Every row gives one point. Each copy is the shape, with its points in the same order, turned, moved and blurred by noise. Is it also mirrored, or only turned?

Shape (7 x 2):
[[ 51  73]
 [ -1 -64]
 [-45   5]
 [ 55 -30]
 [ 22 -21]
 [-14 -20]
 [-16  15]]
Copy 1 (7 x 2):
[[ 82  31]
 [-64  52]
 [-29 -15]
 [-13  92]
 [-15  50]
 [-36  22]
 [ -8   2]]
Copy 1 is: mirrored
Copy 2 (7 x 2):
[[ 95  -9]
 [-53 -15]
 [ -8  56]
 [  0 -51]
 [ -5 -23]
 [-20  11]
 [ 11  37]]
Copy 2 is: only turned
Copy 3 (7 x 2):
[[ 32  85]
 [ 20 -62]
 [-41  -9]
 [ 64  -9]
 [ 30 -12]
 [ -5 -19]
 [-12  11]]
Copy 3 is: only turned
Copy 4 (7 x 2):
[[ 61  66]
 [-45 -29]
 [ 32 -42]
 [-41  31]
 [-15   9]
 [ -4 -25]
 [ 27 -13]]
Copy 4 is: mirrored

Shape (7 x 4):
[[  63  -10   65   13]
 [   1  -77  -10    7]
 [ -22   33  -10   13]
 [  42  -36    8   31]
 [ -18    9 -118  -41]
 [  10   11   13  -31]
 [  10   -8   38   24]]
Copy 1 (7 x 4):
[[ 43  -6  16 -89]
 [-41 -65  37 -23]
 [ 22  10  -1  28]
 [ 12 -32  46 -39]
 [-64  24  73  82]
 [-19  31   6 -31]
 [ 25 -21  -8 -51]]
Copy 1 is: mirrored
Copy 2 (7 x 4):
[[ 57  52  13 -45]
 [ 42  15  24  67]
 [-44  -1  13   0]
 [ 33  47   3  12]
 [-53 -59 -66  75]
 [  3 -22   2 -21]
 [ 12  41  31 -17]]
Copy 2 is: only turned
Copy 3 (7 x 4):
[[   5   24  101   21]
 [  33  -21   12   76]
 [ -22    9   -5  -24]
 [  -3   19   43   57]
 [  39   32 -105    8]
 [  30   12   25  -22]
 [  -8   -1   55   13]]
Copy 3 is: only turned

Shape (11 x 6):
[[ -8  25  46 -13  61   2]
 [  8  32  -5 -31 -28 -34]
 [-17  26  22  -7 -21 -32]
 [-40  10   1  12 -17 -45]
 [ 44 -31 -45 -22  85   0]
 [-68  60  -1  34 -33  49]
 [ 60  22 -49   0 -90  85]
 [-83  21  -4  23  18  24]
 [-23 -43  21  42  56   5]
 [ 61  41 -81  50 -22  61]
 [ -6  -7  45  40  19  -5]]
Copy 1 (11 x 6):
[[ -2  63  66   9 -11  14]
 [ -1  -5  26  25 -23 -68]
 [-21   6  37  24  -4 -48]
 [-18   8  28  -5  31 -61]
 [101  21  47 -49 -26   1]
 [-61  46 -51  19  14 -19]
 [ 10 -69 -80  38 -62   0]
 [-38  54 -15 -32  27 -12]
 [ -1  26  51 -61  30  34]
 [ 61 -27 -76  40  -1  23]
 [-23   8  52 -11  32  19]]
Copy 1 is: only turned
Copy 2 (11 x 6):
[[ 15  60 -40  26  15  -5]
 [ -8  31  37 -46   8  -8]
 [ 10  24  40  -5   3  -3]
 [ -6  15  55  17   6 -27]
 [-72  52 -83   3 -18 -12]
 [ 25 -23  34  32  88  25]
 [-12 -78 -28 -99  21  51]
 [ -8  15  23  67  50  16]
 [-23   5 -19  79 -29   0]
 [-22 -74 -64 -53  45 -27]
 [ 34   3 -11  43 -24  -8]]
Copy 2 is: mirrored

Shape (13 x 9):
[[  49   25   48   10   20  -27  -15  -27   -4]
 [ -11  -37   26  -22   24   -4    7    9  -22]
 [ -19   17  -21   18   10   -6  -10  -55   19]
 [  -5  -84   43    6   33   -3   43  -35   37]
 [  -8  -28   27    8  -21  -40   11  -14    0]
 [ -22    3 -121   13  -18    4    1   18   47]
 [ -22   17  -29   17  -53   12   28  -44  115]
 [  -6   13   28    3   35  -25   26   64  -27]
 [  20  -24  -17   34   17  -16   13  -44  -17]
 [ -30  -35   46   29  -21   44  -23   -8  -27]
 [  -8  -14    7   -6  -23   17  -37   -4   16]
 [ -22    3   19    7    9  -16  -25  -34  -14]
 [ -15   -3   32  -20  -39   40    2  -35  -18]]
Copy 1 (13 x 9):
[[ 31  37  46  -7 -11  22 -28 -31  45]
 [-17   9   0  20  -1 -34  14 -39  23]
 [ 37  17 -13 -47   3  -2 -17   4 -14]
 [ -2  19 -56 -23 -34 -11  24 -87  30]
 [-31  16   6 -10  -5  22   8 -32  -1]
 [ 17 -40 -16 -20 -58 -32   2  54 -93]
 [  0 -30 -58 -89 -64  55   1  34 -18]
 [  1   9  47  34 -23 -23  62  -1  40]
 [ 21  52  -6   4 -20  -7 -19 -22 -20]
 [ 18  -6 -43  43  38  31  16 -29  14]
 [ 11 -37 -15   5   2  21 -22 -11  -3]
 [ 15  17   8 -15  33   0  -7 -13  13]
 [-17   0 -42  18  22  27 -31   8  30]]
Copy 1 is: mirrored
Copy 2 (13 x 9):
[[  9 -49  -2  38 -17   3  -8 -51  49]
 [ 73  -9  15  26  -4 -25 -17  -5   0]
 [-29  12   8  34  35 -19  -5 -42   2]
 [ 69  36   9  87 -20 -71  14 -24  10]
 [ 33 -22  24  30  10 -31  39 -10  16]
 [-51  21 -55   3  35 -29  -2  51 -74]
 [-71  83 -25  11  -8 -32  51   4   7]
 [ 84 -27 -13  26  11  41 -14  21  17]
 [ 17 -28 -22  54  27 -37  10 -50 -12]
 [ 50  14  43  17 -18  14  24 -56 -43]
 [ -5  -7  33   3 -26  -6   5 -14 -21]
 [ 16 -20  41  32  19  -8  -6 -37   7]
 [ 28  24  29 -25  -6 -19  17 -59   6]]
Copy 2 is: mirrored
Copy 3 (13 x 9):
[[ 41 -29  -2  51 -21  -8  43  27  -9]
 [-18 -24  10  -3  15 -15  -2  34  29]
 [ 10  47 -35  26   9  22  11  17 -11]
 [  7  -7  -8  15 -17  24 -48  52  82]
 [-14 -17 -36  20 -16 -33 -15  33   9]
 [-17  77 -15 -29  25  18 -57  48 -91]
 [  4  93 -26  28 -65  25 -67  -6 -30]
 [-51 -51  33   0 -10  -2  22  45 -22]
 [ 27 -11 -52   6  13  25   3  49  -2]
 [ -9 -37 -23  16  42   5 -29 -44  20]
 [  3  15   2  24  27 -22 -25  -8 -15]
 [ -7   6 -29  37  19 -13  23  12   6]
 [ 15  -3 -21 -15   0 -23  -3 -44  16]]
Copy 3 is: only turned

Shape (17 x 12):
[[-23   3  33 -38 -49  21  29 -33  29  20 -69  29]
 [ -9  29 -39  -9  28  28 -36   8 -24 -26 -16  -6]
 [ 11  43 -18   0  11 -33  50 -31  34  29   2  29]
 [ 26 -24  12  26 -33  -9   7 -35 -33  18  25  -6]
 [-23   5  -3 -23 -42  -8 -12 -11  24 -11 -47 -28]
 [ 15  10 -44   3   5  50   0  11 -26 -48  21  -8]
 [  1  34 -39   9 -46 -58  74 -13  21  60 -20  35]
 [ 56   4 -18   7  42   9  35 -16 -55 -19   7 -25]
 [ 16   0 -13  66  16 -14  19   3 -29 -35  -6   9]
 [-23  42  26 -28 -11   0 -27  21   4 -21 -30  -8]
 [ 42   7 -31  52  24  21  12  19 -19  24  13  -3]
 [-21   1 -17 -30  -2   5 -34  21  39  -5 -63 -20]
 [-13 -16   6 -64  -9   1 -11  33  19 -20 -29  17]
 [ 56  42 -27   2  11  23  -3  29   8 -45  -6 -15]
 [-13 -21  22 -17 -37  -3 -19 -39  44  16 -24  20]
 [ -2 -22  29  17  -6  14  88 -40   1  22  41 -19]
 [-27  -3  52 -40 -43  16  15 -11  16  31 -26   1]]
Copy 1 (17 x 12):
[[-34  42 -15  31  -6  22  48  25 -40  32 -37  -7]
 [-20 -27  18 -27   8 -49 -29 -38  -6 -12 -23  -6]
 [-19   2   4 -10  20  -8  22  34  29  53  40  34]
 [ 13 -15  19  57  21  30   3 -34  19 -15  16  34]
 [ -6   9 -23  37 -24 -14 -20  15 -20   8 -23 -22]
 [-11  -9  23 -37  17 -17 -25 -48   0 -50  20 -11]
 [ -6  18  47  25 -27   7  29  65  24  59  48  33]
 [ 35 -23  35  -9  61 -22   4 -60   3   2  41  -7]
 [ 20 -53  20   6  11 -35  37 -16  17 -37  31  12]
 [-32 -30 -12   5   1 -12 -10   4   7  10 -43 -48]
 [ 11 -14  37 -12  -3 -25  21 -62  52  -5  28  21]
 [ -1  19 -25  -2 -31 -46 -16   1  -3  13 -53 -28]
 [ 10  20  -5 -21   8   5  -8  22   1  -6 -65 -33]
 [-14   5  10 -22  27 -49  -9 -30  40 -24  25 -47]
 [-16  26 -37  40   0  13  10  15   1   5 -41  27]
 [ 25  -8 -19   6  15  74  34 -33  -2  21  59  28]
 [-18  16 -19  31  -8  53  21  -1 -12  33 -42 -16]]
Copy 1 is: mirrored
Copy 2 (17 x 12):
[[-30  31  -7   3  21  46 -69   5 -11  25 -45  28]
 [ 31  -7   0  -7 -26  -1  17 -56  13  12  32   1]
 [-25  69   5  -1  13 -38  -2 -14  31 -13 -55   5]
 [-30  13  35   9  69  -3  34 -29 -26 -27 -24  -7]
 [-21   7   0 -29 -18   9 -13 -11 -45  21 -16  28]
 [-14  10  10   7 -10  20  35 -71   8 -19  38 -23]
 [-28 121   3   6  15 -24  17  -2  -4  10 -78  36]
 [-27   1 -18   0  47  -8  66 -32  56 -28  22   4]
 [ -5  24 -21  19  40 -35  29 -71 -11 -54  18  32]
 [ 26  17  -7 -29   0  17 -28 -11 -26   4  15  -7]
 [  1  28  -9  67  30  -5  58 -34  14 -37   0 -12]
 [ 14  -8  -5  12 -50   3 -21   3 -28  24   4  27]
 [-12  20  31  -5 -26  22 -32  16  -5  15  35  15]
 [ 15   9 -27 -10 -41  14  37 -15  16 -41  21 -22]
 [-27  -3  41   6  18   3 -56  -4 -16  -8 -49  16]
 [-82  36 -10  24  75 -34  -5 -28  13  -1 -17 -41]
 [-34  18   7   1  40  12 -59  16 -27  28 -32 -15]]
Copy 2 is: only turned
